Each row is a point. Examples show where two turns around zero, p and q, send a point. Where does a point land after both, in the order given? Backwards means that the second turn is done in reverse. Each puzzle has new turns, and all numbers are rounded.

Turn p:
[ 0.09 -0.23] => [0.24 0.06]
[0.23 0.23] => [-0.20  0.26]
[-0.48  0.42] => [-0.48 -0.43]
[ 0.16 -0.42] => [0.44 0.11]
Turn q:
[-0.23 -0.23] => [-0.07 -0.32]
[-0.19 -0.08] => [-0.12 -0.17]
[-0.50 -0.04] => [-0.40 -0.30]
[0.59 0.33] => [0.32 0.59]
[0.32 0.02] => [0.26 0.19]
Where do these land?
q, then p: [-0.46  0.05] => [ 0.15 -0.44]
q, then p: [-0.43  0.20] => [ 0.00 -0.47]
p, then q: [0.22 0.02] => [-0.11  0.19]
q, then p backwards: [ 0.56 -0.38] => [ 0.06 -0.67]
q, then p backwards: [0.11 0.10] => [ 0.15 -0.02]

Turn p:
[-0.39  0.01] => [-0.05  0.39]
[ 0.12 -0.12] => [-0.10 -0.14]
[ 0.53 -0.46] => [-0.38 -0.59]
[0.06 0.22] => [ 0.23 -0.03]
[-0.33  0.35] => [0.30 0.38]
Turn q:
[-0.41  0.20] => [-0.12 -0.44]
[0.14 0.26] => [-0.28  0.09]
[ 0.27 -0.46] => [0.40 0.35]
Where do these land?
q, then p backwards: [-0.03  0.18] => [ 0.04 -0.18]
p, then q: [-0.09 -0.11] => [-0.05 -0.13]
p, then q backwards: [-0.40  0.56] => [ 0.38 -0.57]
p, then q: [ 0.25 -0.09] => [ 0.27 -0.01]
p, then q: [ 0.26 -0.55] => [ 0.42 -0.44]

Turn p:
[-0.69  0.19  0.30] => [-0.47 -0.62 -0.02]
[ 0.23 -0.37  0.22] => [0.04 0.22 0.44]
[ 0.40  0.25 -0.33] => [ 0.22  0.38 -0.37]
[-0.08 -0.28 -0.32] => [ 0.40 -0.15  0.07]
[0.15 0.21 0.13] => [-0.19  0.19 -0.11]
Turn q:
[0.26 0.19 0.21] => [-0.14  0.29  0.21]
[-0.02  0.32 -0.73] => [ 0.57  0.28 -0.49]
[-0.25 -0.20  0.41] => [-0.41 -0.31  0.08]
[ 0.02 -0.30  0.12] => [-0.02 -0.25  0.21]
Where do these land?
q, then p: [-0.52  0.07 -0.05] => [ 0.46 -0.25 -0.06]
q, then p: [-0.03 -0.02  0.48] => [-0.22 -0.41  0.13]
p, then q: [ 0.25 -0.25 -0.35] => [0.09 0.39 0.30]
q, then p: [ 0.16  0.60 -0.52] => [ 0.08  0.38 -0.71]
q, then p: [-0.13 -0.36  0.24] => [ 0.02 -0.19  0.41]
p, then q: [ 0.26 -0.04  0.20] => [-0.24  0.18 -0.14]

Turn p:
[ 0.16  0.25 -0.25  0.41] => [-0.14  0.23 -0.50  0.02]
[-0.28 -0.11 -0.17 -0.12] => [-0.14 -0.05  0.17 -0.29]
[-0.02 -0.65 -0.14 -0.18] => [ 0.25  0.30  0.46 -0.33]
[0.09 0.57 0.50 0.40] => [ 0.13 -0.43 -0.61  0.42]
[ 0.04 -0.04  0.06 -0.51] => [-0.11 -0.07  0.47  0.18]
Turn q:
[ 0.14 -0.14  0.02  0.25] => [-0.31 -0.01 -0.05 -0.03]
[-0.06  0.27  0.02  0.21] => [-0.06  0.09  0.01  0.33]
[0.38 0.25 0.23 0.07] => [-0.15 -0.40  0.10  0.27]
[0.01 0.05 0.41 0.09] => [-0.15 -0.07  0.38  0.10]
[-0.47 -0.43 -0.68 -0.62] => [ 0.67  0.39 -0.43 -0.68]
Where do these land?
p, then q: [-0.36  0.25  0.19  0.06] => [-0.03  0.14 -0.10 -0.45]
q, then p backwards: [ 0.41 -0.14 -0.48  0.42] => [-0.10  0.61 -0.25  0.38]
p, then q: [0.04 0.04 0.01 0.27] => [ 0.06 -0.04 -0.27  0.01]
p, then q: [-0.34  0.20 -0.03 -0.46] => [-0.03  0.31  0.42 -0.31]
p, then q: [ 0.65 -0.23  0.51 -0.30] => [-0.75 -0.30  0.11  0.40]
q, then p: [-0.41 -0.13 -0.20  0.01] => [-0.34 -0.04 -0.10  0.31]
